Each row of a before or after table is a point. The points were changed in one or more steps. Then noise was added and the rows were shuffled. The steps act on how far a point lies along the listed directions, d1 being the first. Write out the steps. A step turns or swaps two directions, mirrors them in a line or flattens them onto one, adds a multiple of one to another, or multiplies one. Angles are multiples of 10 degrees, from the lower direction toward the higher: turns from -170 to 170, lines from 10 to 170 but not 90. Use the fewest steps. Two steps may share a direction if one is a turn and the other turns, adds or multiplies; they go together, in the order done. Otherwise the lowest direction goes first.
In the rows, zero is written as 128.

Directions:
(1): [122 179 129]
(2): [ 88 123 159]
(3): [ 97 125  88]
Before (12 x 3):
[[173 155 118]
 [106 162 143]
 [132 100 108]
 [132 125 155]
 [151 101 156]
 [140 147 163]
 [122 119  99]
 [155 177  78]
 [ 92  72 192]
 [154 106 139]
 [134 184 117]
 [141 181  92]]
After (12 x 3):
[[141 111  91]
 [133 146  70]
 [104 130  78]
 [147 148 147]
 [126 102 135]
 [115  90 114]
 [118 146  72]
 [151 104 138]
 [118 104 198]
 [145 153 128]
 [139  92 153]
 [ 98 125 110]]
Steps: swap d1 and d3; multiply d2 by 0.7

Directions:
(1): [125 106 189 108 124 159 165 154 142]
(2): [177 129  89 137 154 156 148 158 159]
(3): [129 146 127 109 123  59 158 158 149]
Before (11 x 9):
[[126 140 117 113 132 139 148 144 141]
 [112 115 127 127 144 199 113  97 106]
 [132 137 141 113 140 129 165 143 149]
 [168 156 117 138 116  92 147 152 161]
 [128 127 129 117 132 130 155 168 153]
 [ 59  89 199 135  94 110 122  85  80]
 [ 94 125 171 107 124  60 142 123 107]
 [107 116 137 146 132 127 120 132 126]
 [140 139  83 146 135 106 119 119 115]
 [132 112 135 112 121 116 135 153 142]
 [ 57 136 104 124  96  61  75  60  88]]
After (11 x 9):
[[127 134 115 118 136 158 135 132 132]
 [130 118 127 127 139 171 138 156 143]
 [137 135  86 151 134 121 116 115 109]
 [143 110 130 120 131 137 133 151 146]
 [102 157  69 112 112   7 129 121 137]
 [149 131 127 107 155  70 173 167 146]
 [ 71 125 165 103 119 128 115  92  92]
 [185 140 108 156 130 154 132 139 151]
 [107 121 137 141 133 115 128 139 133]
 [137 133 134 118 141 162 155 134 148]
 [ 91 116 174 115 105  30 176 146 132]]
Steps: turn d2 and d3 by -70 degrees

Directions:
(1): [ 82 105 126 113 141 125  46 120 115 120 108 169 127 133]
(2): [182 127  66 147 140 127 105 144 108  88  93 115 151 140]
Before (8 x 14):
[[101 111 116 108 145 126  78 133 114 114  99 144 139 150]
 [166 131  70 134 159 128 113 128  98 106  89 120 155 144]
 [117 138 134 138 125 119 120 131 132 114 131 130 128 119]
 [ 28 102 156  82 133 119  62  95 135 157 140 180 111 123]
 [136 119 122 127 137 132 110 117 134 112 118 156 132 131]
 [115 113 125 114 143 124 111 118 123 134 128 127 138 129]
 [202 120  48 157 156 125  79 147 107  63  69 121 153 133]
 [ 66 131 150 124 142 140  88 115 125 143 142 158 122 130]]
After (8 x 14):
[[144 118 110 123 144 123 126 129 120 123 123 109 144 130]
 [171 154  86 160 140 139 151 140 117 106 126 102 144 136]
 [217 148  43 150 130 124 176 140 124  95 108  80 154 135]
 [145 122 115 130 138 134 117 116 131 108 119 155 136 133]
 [ 82  94 120 116 157 124   7 118 115 101  86 187 125 123]
 [125 139 127 141 123 121 123 130 132 110 133 127 128 120]
 [148 123  90 119 146 124 103 147 110  99  93 118 149 154]
 [ 89 113 115 107 158 123  70 110 104 130  98 162 134 140]]
Steps: swap d1 and d2

Directions:
(1): [172 107 149 113 157 143 105 100  98 103 118 144 104 101 116 110 137 107
 122 153  67 122  99 185 141 150 125 109  82  84 146  66]
(2): [155 173 113 123 122 119 167  71 145  77 116 134 122 112 172 139 110 118
 135 138 145 202 112  87 128 128 181 163 116 136 160  98]
(3): [118 168 132 137 151 129 181 125 154 121 128  90 141 147 115 163 168 120
 124  87 111 110 136 140 104 234 137 108 135  94 154 143]
(4): [167 127  56 120  97 127 115 130 125 106  85  92 142  93 126 121 148 152
 137  86 117 155 101 136 105 125 130 105 126  97  39 145]
(5): [169 104 101 103 166 121 106  97 159 128 102 155 160 147 204  89 152 152
 142 139 134  73 123 113 133 144 104 157 123 114 155 179]
Before (11 x 32):
[[133 135 129 122 147 130 136 122 141 137 129 146 141 134 149 118 132 121
  129 133 145 110 131 111 147 144 132 151 137 133 159 141]
 [145 118 129 125 150 133 122 122 123 112 125 130 124 124 131 126 145 118
  119 134 109 119 123 145 138 145 133 134 112 113 144 117]
 [139 121 143 130 135 134 125 114 126 117 130 138 124 133 135 121 117 137
  126 148 118 123 118 135 139 132 131 136 120 131 143 114]
 [101 138 122 148  94 107 129 140 145 150 141 139 142 162 159 130 107 146
  138 138 200 126 151  73 135  74 121 160 166 178 120 175]
 [131 120 136 127 141 136 114 131 127 128 129 133 126 130 133 116 135 117
  125 135 118 110 129 138 139 136 119 134 123 125 149 126]
 [116 135 145 129 119 123 131 138 134 126 141 125 117 138 123 145 124 132
  127 139 144 148 134 112 135 126 139 137 123 147 145 125]
 [131 100 135 136 127 146 100 135 113 134 138 134 112 134 107 111 139 125
  127 139  98 126 126 158 139 121 122 112 117 113 118 106]
 [169 115  99 121 110 132 113 117 116 105  98 116 125 102 120 120 141 138
  130 110 104 144  98 147 120 138 126 108 117  91  82 121]
 [102 126 134 129 118 120 132 129 131 137 148 142 120 135 135 123 106 127
  123 132 147 140 137 100 132  96 127 141 136 149 148 125]
 [117 135 125 134 125 127 143 129 136 133 133 121 133 136 126 134 126 124
  134 124 149 129 148 112 121 134 133 128 150 138 138 141]
 [148 124 152 123 130 128 123 115 120 119 133 136 110 126 134 116 119 108
  122 142 118 134 117 139 140 108 141 144 110 134 140  98]]
After (11 x 32):
[[ 66 190 102 164  80  92 188 146 189 154 148 106 168 191 174 168 116 157
  144  97 249 141 176  19 111 113 143 174 205 199 127 228]
 [ 90 151 129 136 120 116 161 130 149 135 149 124 131 147 136 142 118 128
  125 111 158 140 146  87 119 134 136 140 149 147 157 143]
 [123 129 129 124 146 130 131 136 140 150 133 144 145 139 141 117 134 125
  128 129 147  97 136 114 145 142 122 145 143 135 151 152]
 [102 130 121 138 116 125 138 145 138 147 137 119 139 144 123 134 123 132
  136 120 164 122 156 103 120 116 125 130 163 152 126 160]
 [158 111 135 129 131 147 108  99 108 102 130 145 100 116 124 108 131 114
  127 155  86 160 108 158 145 122 146 123  94 104 138  70]
 [155 134 161 123 148 133 136 108 122 111 131 125 109 126 125 125 138 100
  119 132  94 123 113 160 134 158 142 130 101 108 155  89]
 [183 107 106 116 120 137 105 109 106  97  95 121 118  94 115 114 145 130
  128 118  83 142  89 166 124 145 125 102 102  77  88 101]
 [105 139 146 132 120 122 137 150 140 136 144 116 123 148 116 152 131 136
  126 128 148 135 141 111 129 139 133 131 132 148 142 140]
 [157 102 137 119 156 138 105 120 109 111 123 138 115 116 124 115 145 114
  116 146  89 110 115 166 145 140 125 127  98 103 144  98]
 [145 122 148 128 144 137 127 111 124 113 128 135 122 132 129 123 125 132
  124 145 103 117 115 150 138 154 129 126 114 117 149 106]
 [142 117 137 123 143 137 110 120 121 119 125 140 121 122 138 112 130 113
  125 144 111 119 121 141 143 129 124 137 114 122 153 111]]
Steps: multiply d1 by 2; turn d2 and d3 by 110 degrees

Directions:
(1): [135 147 158  95 110 128 163 144 110 156  95 162 190 106 114 153 161 139
 111 130 164 156  87 113  73 121 179 135 144 119 142 112 132 155 108  66
 141 142 106 146 188 112  83 146 135 153 188 126  79 112 167 149  78 131
 180  85 128 148 135 143 143 157 127 154]
(2): [148 178 176 143 130 178 148 124 148  75 104 131  90  96  68 114 139 150
  76 114 164 207 129 162 155 151  80 116 121 111 156 140 101 127 128 155
 122 113  94 117 106 115  58 130 118 119  87 120 109  91 109  90 150 119
 139 117 121  99 114 124 157 180 117 132]
(3): [144 151 114 180 145  84 154 108  77 107 102  96 103 113  92 138 107 120
 157 145  79 130  76 120 111 117 129 154 103  98 117 167 130 148 109 159
  83 182 116 102 159 106 143 130 178 181 135 126 149 138 105 167 104 129
 125 145 103  89 115 171 135 177  67  85]
(4): [112 119 110 164 123 192  97 162  85 132 104 106 117 143 104 141 134 128
 165 118 159 152 102 109 118 171 163 133 103  90 136  72 133 157 127  82
 173 101 154 130 110  86 105 134 142 114  86 177 158 178 100 201 153  93
  93 135 130 105 179 123 140 137 152 130]
(5): [105 150  56  89 139 123 116 150  78 129 103 143 125 142 142 142  99 171
  67 132 124 142 144 131  98  99 125 134 105  99 134 151 130  81 113 149
  98 109 180 142 137 130 103 116 101  90 121 158 133 142  97 166 142 215
 190 107  71 122 110 100 133 135 160  98]
Before (8 x 64):
[[115  98  93 166 135 143  96 148 100 152 132 109 129 152 116 143 120 106
  209 122 111 100  84 103 101 162 168 149 108 117 111  97 143 176 128  85
  167 134 140 144 129  95 165 144 155 144 131 155 178 175 113 195 128  84
   81 152 143 115 163 134 130 114 135 122]
 [128 122 136  73 123 101 143 122 106 151 116 152 181 131 158 148 143 143
   98 146 120 120 114 123  68  99 174 142 158 127 128 126 138 135 102 115
   99 136 131 144 189 136 132 134 133 145 198 125  98 106 151 132  68 154
  184  83 121 145 124 128 130 141 129 133]
 [124 137 102 169 131 139 117 136  79 133 103 105 129 111 101 162 106 131
  152 130 148 144  89 108 107 133 146 144 104  88 129 114 131 146 106  84
  122 129 142 126 141 100 112 142 149 152 114 171 141 158 106 198 128 123
  126 138 116 106 147 139 134 165 124 109]
 [121 112 116  82 129  99 143 122  95 182  91 147 199 136 139 150 130 134
  121 147 115 106  98 104  81 111 174 141 145 123 133 127 151 133 117  89
  136 140 142 134 186 129 131 133 137 136 185 133 103 133 161 164  85 172
  171 101 118 139 137 123 117 116 138 131]
 [135 119 165 104 120 137 123 123 183 134 139 140 139 112 122 103 137 119
  107 115 156 118 143 142 147 142 124 122 157 145 126 111 118 132 140 103
  144 111  96 150 118 137 119 135 116 109 131 112  95  97 163  71 126 108
  128 131 166 147 133 122 126 115 128 175]
 [139 158 120 133 138 127 134 124 116  94 131 146 108 121 114 118 106 142
   89 126 123 136 157 149 144 110  87 117 121 117 131 157 118  97 126 182
  104 118 127 117 112 137 117 126 116 120 116 124 131 107 113 105 155 174
  146 123 103 122 100 116 121 140 122 103]
 [140 137 159 141 126 134 134 104 128 125 108 113 140 116 128 130 138 125
  122 119 144 163 115 128 119 130 114 111 128 114 128 115 118 138 125 119
  109 143 104 120 141 130 118 136 146 124 141 129 105 126 138 125 116 122
  153 122 122 126 114 134 137 138 120 128]
 [104 117 118 124 122 153  91 152  97 127 124 110 137 142 146 130 126 129
  138 123 155 128 123 111 128 142 150 116 119 107 131  89 128 134 129 109
  154 104 177 130 114 112 132 127 124 112 100 162 140 155 101 172 152 116
  120 127 117 124 167 116 134 121 152 133]]
After (8 x 64):
[[142 131 161 148 133 137 119  95 143 119 122 106 120 122 132 118 132 115
  129 120 134 150 130 136 141 134  96 106 132 122 124 119 114 127 136 142
  113 138 104 119 118 134 133 127 138 113 127 120 116 125 129 110 130 113
  132 137 132 123 116 125 133 124 124 126]
 [104 117 123 155 115 180  87 167  67 130 103 102 143 142 124 141 137 121
  162 121 171 143  88 100 110 168 182 121 102  85 137  59 134 163 123  68
  177 104 179 129 120  84 113 133 143 130  97 183 145 175  94 218 151  84
  107 127 120 108 197 126 146 136 148 137]
 [121 111 121 186 120 195  90 154  96 135 111 100 127 123 101 155 125 118
  183 115 182 146  92  98 124 172 163 134 110  88 133  63 128 170 117  41
  174  98 145 129 111  87 107 144 146 134  86 189 154 177 106 208 153  70
   83 144 147 112 182 130 136 144 152 136]
 [ 89  91  51 172 137 196  57 183  63 155 119  98 112 175 113 147 110 124
  205 111 141 119  90 100  91 193 179 149  88  82 117  58 144 170 128  62
  195  91 185 154 106  75 142 140 139 104  88 203 203 212  79 247 160  92
   69 150 125  98 193 109 137 109 183 116]
 [135 132 124 118 140 101 123 108 159 111 140 119 102 117 118 100  97 128
  100 130 108 106 152 153 153 123  92 130 132 133 117 158 115 104 134 169
   97 129 114 137 115 144 145 121 121 114 116 112 125 103 134  78 137 143
  130 150 130 121 112 127 122 128 104 130]
 [142  82 163 136 133 100 133  84 157 164 136 114 167 134 138 123 140  90
  189 137  96  75 112 116 141 142 144 132 164 163 117 119 146 154 148 112
  154 149 107 115 146 138 184 136 153 151 161 100 128 131 173 112 105  93
   83 143 170 137 145 138 105  90 109 146]
 [145  88 191 117 123  87 143  81 182 132 171 122 148 131 164 115 148  93
  152 141  93  79 136 136 141 114 127 130 176 174 114 132 131 149 131 148
   97 152  93 116 147 157 190 127 147 171 176  82 114  89 163  54  83  80
  101 129 176 144 123 140 112 114  92 143]
 [152 165 161 103 125 113 166 123 134 110 122 174 152 103 117 124 133 147
   80 128 142 144 139 151 120 100 114 118 144 129 135 153 119 116 118 149
  111 136  99 127 151 138  97 134 120 142 164 103  95  78 155  86 112 166
  179  95 112 144  96 131 123 152 112 126]]
Steps: turn d1 and d5 by -110 degrees; multiply d3 by 0; multiply d4 by 2

Directions:
(1): [136 175 126  62 182 145 127  83 102 169 102 125 149  60  83  66  92 119
  97  96  86 129 156 128 131 118  94 119 114 165 145 140 125 126 116 154
 150 141 150 125  81 128 172 187 149 136  97  85 143 102 116 104  98 121
 121 144 165 100 116 104 158 138 105 122]
(2): [115 136 162  83 126  93 111  78 162 135 142 168  97 147 122  61 143 135
  76 122 115 107 181 151 105 153 190 152 116 112  93 132 108 101 184 142
 123 152 126  66 183 167 142 100  99 115 166 113 137 158 110  98 116 162
 156 134 134 129 120 140 113 150 163 161]
(3): [185 145 166 123 168 148 107 147 130 147 136 134 114 115 120 157 165 108
 106 182 187 112 121  94  94 113 141  98 103 202 170 113 112 134 106  94
  96 170 114 130 132  91 112 127  99 101 118 118 156 147 127 128 104 191
 155 204 140  96 140 177 129 105 143 117]
(4): [175 149 138 123 105 122 106 136 133 136 124 132 171  89 131 119 130 120
 106 156 159 175 118 127 150 100 138 132 124 129 181 137 105 128 206 144
  97 115 124 183 101 140 192 148 150 163 137 193 135 152 115 155 127 158
 141  97 105 181  54 132  90 156 150 162]
(5): [145 118 163 163 154 124 112 153 113 128 162 156 179 121 119 106 152 115
 131  87 164 129 107 129 127 104 158 170 146  88 123 140 123 119 134 147
 117 131 157 138 115 203  71 147 116  96 127 182 143 114 168  82 149 149
 101 134 169  86  86 146 198 160  97  76]
(6): [135  81 156 135 125 127 134 147  90 119 137 102  95 114 131 123 147 154
 118 120  95  46  73 173 148 137  96 138 134  85 147 201 131 157 121  92
 120 132 115 137 119 139 198  92 115 141 154 105 154 111 158 138  57 142
 177 126 152 120  87 137 122 123 145  82]
Before (14 x 64):
[[140 141 144 135 189 165 122 125  83 151 135 133 156  86  90 110 140 119
   96 108 138 109 114 117 129 105 118 133 132 150 142 142 127 123  94 142
  131 155 152 136  94 172 118 169 123  96 108 127 152  91 165  91 116 155
  122 154 176  89 125 147 184 154 100  71]
 [128 139 114 135 136 148 130 141 161 125 127 135  93 177 148 179 123 113
  142 149 144 125 126  91 114 159 126 119 123 173 101  84 128 131  89 128
  128 135 114 103 159  68  75 102 129 111 119  97 126 128 102 143 165  92
  129 163 135 104 194 123 139  85 130 141]
 [ 85 146  83 132 104 139 131 131 134 120  84 102 122 137 140 142 110 139
  159 118 103 145 137 129 120 126 104 125 137 132 106 105 145 126  95 137
  140 113 107 127 143 114 122 124 142 126 132 105  84 112 104 130 146  94
  123 108 111 145 180 116 126 108 108 159]
 [105 146  93 110 146 158 132  94  97 152 111 114 157 123 115 115  80 118
  160  92 124 173 147  97 110  97 115 113 134 145 121  89 129 122 107 189
  156 109 155 136 107 114  96 177 143 138  80 113 125 116 125 124 153  99
   86 113 138 139 129 109 147 112  83 142]
 [114 126 124 159 107  93 110 126 150 109 136 155 161 127 117 107 127 145
   82 103 135 155 145 149 143 122 169 181 151  77 125 152 114 108 196 160
  127 136 130 127 144 200 131 115 116 144 161 199 127 138 138 131 168 145
  112  68 121 164  79 116 121 170 137 150]
 [155 149 132 103 104 122 110 120 144 145  89 109 117 106 113 121 113 112
  120 171 131 167 127 122 142 123 135 105 123 178 154 127 123 123 193 125
  120 138 123 155 122  96 189 138 154 166 135 145 113 159 100 169 108 133
  152 108  98 180 120 128  88 146 155 170]
 [ 90  74  97 167  89 126 152 158  90  90 123  85  86 177 126 182 137 149
  182 129 108 108  87 123 155 161 108 130 176  74  95 145 145 151  84 116
  150 101 106 102 142 111 128  89 135 146 138 100  99 115 134 142  94  54
  118 105 109 130 172 115 109 100 125 100]
 [158 122 161 127 197 153 120 135 106 130 142 133 127 117  80 111 155 139
  111 131 158  75 114 130 119 118 114 111 109 157 163 174 128 136  81  97
  134 164 143 116 143 135 125 137 114  90 117 106 165 106 157  90  98 159
  151 191 177  62 121 165 165 108 106  55]
 [159  95 120 183 105 152 125 194 116 114 145  90 159 138 152 219 159 135
  188 135 192 138  58 125 148 103 127 126 159 101 156 127 152 153 114 121
  104 107 109 178  98 123 100 112 141 138 110 182 123 108 150 174 142 137
  108  98 108 148 127 145 121 110 100 102]
 [146 127 165 140 162 126 144 145 105 109 182 117 109 130 138 113 150 145
  136  96 108  60  97 138 134 134 111 140 147 107 129 159 145 137  91  87
  144 160 127 111 142 137 102 137 100  96 125 100 146 130 162  87  97 141
  134 161 167  77 114 145 176 113 109  51]
 [121 138  62 146  77 150 158 140 125 119 108 103 160 149 144 184 101 107
  170 166 130 179 121  77 135 121 110  97 128 155 122  98 131 128 110 137
  135  95 125 171 101  87 132 152 161 175 104 157 108 134  98 195 175 102
   97  87  69 179 144 111  85 108 125 165]
 [123 147 132 130 133 112 122 104 163 131 154 192 134 187 116 132 142 121
  111 114 162 159 161  90  98 142 183 125 114 130  70  81 126  94 122 143
  144 144 139  85 175 156  44 133  99  81 145 136 120 137 119  86 179 117
  110 164 129 106 168 135 155 141 120 136]
 [106 158 140  76 163 139 114  79 123 140 149 177 144 131 119  63 126 112
  100  72 131 136 194 119 101 124 164 149 137 138  78 102 109 108 111 178
  156 153 147  77 135 162  42 168 114  65 113 115 131 118 139  67 172 112
   87 141 160  94 179 114 186 152  86 120]
 [148 161 102 143 105 145 137 119 146 145 118 101 149 147 166 192 122 145
  158 187 190 199 122  91 160 106 109  77 133 170 168 104 130 147 158 117
  113 108 102 187 128  64 123 128 157 153 107 174 105 148  91 173 142 107
  134 100  71 190 147 131  63 108 142 167]]
After (14 x 64):
[[121 102 137 181 121 131 138 157 121 111 172 159 162 185 136 142 162 103
  154 115 167 113 112  93  99 123 183 157 143  97  74 118 124 108  96 135
  124 130 150 112 147 191  28 124  98  97 131 177 140 127 156 109 177 151
   94 134 138  90 133 159 180 134 107  86]
 [118 154 143  84 148 114 106  83 166 150 148 161 151 144 111  84 141 125
  117  82 153 149 186 133 105 134 209 159 140 108  78  94 131  93 164 186
  134 142 141  67 155 186  69 132 118 102 123 139 122 127 110  91 161 149
   95 117 140 114 153 133 153 150 104 151]
 [173 141 138 162 110 132 104 168 155 122 145 151 168 139 153 155 135 106
  130 144 182 171  96 105 149 121 149 158 138 123 144 113 105 128 182 157
   94 109 128 170 126 135 118 124 151 137 140 204 134 142 116 149 180 122
  126 110 129 147  84 130 133 138 136 144]
 [ 97  94 121 170 124 129 140 153 108 115 115 102 121 150 115 140 114 122
  182  92 106 121  89 138 144 135 111 138 161 109  88 139 163 131  97 122
  160 122 152 131 122 141  81 128 141 122 120 129 101 102 160 124 134  75
  102 108 144 108 166 117 184 138  92  77]
 [112 119 137 104 117 126 126  91 114 130 123 127  94 114 116  87 135 154
   66 135  89  88 136 163 145 143 134 137 127 110 124 168 117 121 172 133
  124 142 119 112 145 162 217 106 124 141 164 111 141 128 130 133  84 154
  178 101 125 168 107 134  85 159 168 140]
 [187 173 157 112 176 141  94 131 106 155 131 145 169  98  75 120 156  88
  112 151 201 181 143  64 113 104 172 127 145 174 154  99  98 117 138 161
  113 153 137 114 109 143  99 180 128 112 105 152 136 143 116  91 113 150
  102 178 148  89 122 158 157 139 115 117]
 [ 93 120 131 182 137 123 142 119 132 130 167 142 165 189 157 139 139 150
  172  82 172 153 124 120 149 119 153 151 167  73  81 124 147 124 125 143
  140 112 146 127 157 179   8 118 124  90 118 181 107 111 150  82 173  88
   88  98 137 107 153 132 177 139  91  87]
 [ 84 134  89 133 143 132 142 110 150 118 102 117  77 156 111 170 113 147
  103 140 106 112 165 112 103 155 118 108 126 179 108 110 140 123  69 109
  160 168 104  76 164  81  92 101 100 121 123  74 118 124 115 148 146 117
  120 145 117 120 216 118 113  88 132 147]
 [157 101 145 115  70 139 116 143 124 104 141 119  76 147 178 166 166 144
  104 192 155  95 108 141 131 131 129 105 126 137 161 151  96 157 157  91
   97 138  70 147 149  73 181  77 112 132 164 135 143 165 129 186 102 153
  189 115  82 197 137 147  41 112 176 159]
 [149 140 143 164 131 142 100 173 128 128 120 126 150 123 138 150 163 120
  140 139 180 133 103 117 104  96 141 140 134 136 145 117 122 128 115 122
   97 138 109 151 137 151  99 123 112  96 141 159 119 127 135 113 137 168
  139 150 138 115 129 169 154 123 113 121]
 [151 128 107 147  69 118 127 139 160 114 132 144 117 178 149 195 140 137
  122 180 166 169 114  96 133 138 139  93 109 134 133 103 120 126 155 108
  118 116  99 152 157  93 147 105 127 142 161 156 113 157 102 173 150 118
  155 123  70 189 135 132  58 122 164 174]
 [133  74 164 158 115 131 114 139 104 120 162 123  97 169 150 139 161 142
  139 132 164  83  92 133  97 112 163 138 138  93 130 142 113 136 138 129
  106 133 120 122 170 142 113  81  82 118 148 133 159 149 159 129 102 176
  164 136 143 137  90 172 116 107 142 113]
 [168 193 146  68 137 115 127  90 137 137 144 125 131  83 126  67 112 137
   90 132  98 136 154 132 147 125 119 121 125 150 165 139 118 122 187 125
  136 150 120 133 128 112 201 173 139 148 128 118 137 166  99 121  97 150
  149 124 121 155  75 120 100 136 143 149]
 [131 140 121  85 124 118 122  89 129 125 111 128 144  99  92  61 109 160
   90 126 104 133 147 166 164 129 113 125 114 112 164 187 116 126 191 141
  141 117 135 137 138 151 239 142 162 163 143 139 139 127 112 130 106 122
  161  88 121 166  63 113  83 147 138 144]]
Steps: swap d1 and d6; turn d2 and d5 by -130 degrees; turn d3 and d4 by 150 degrees
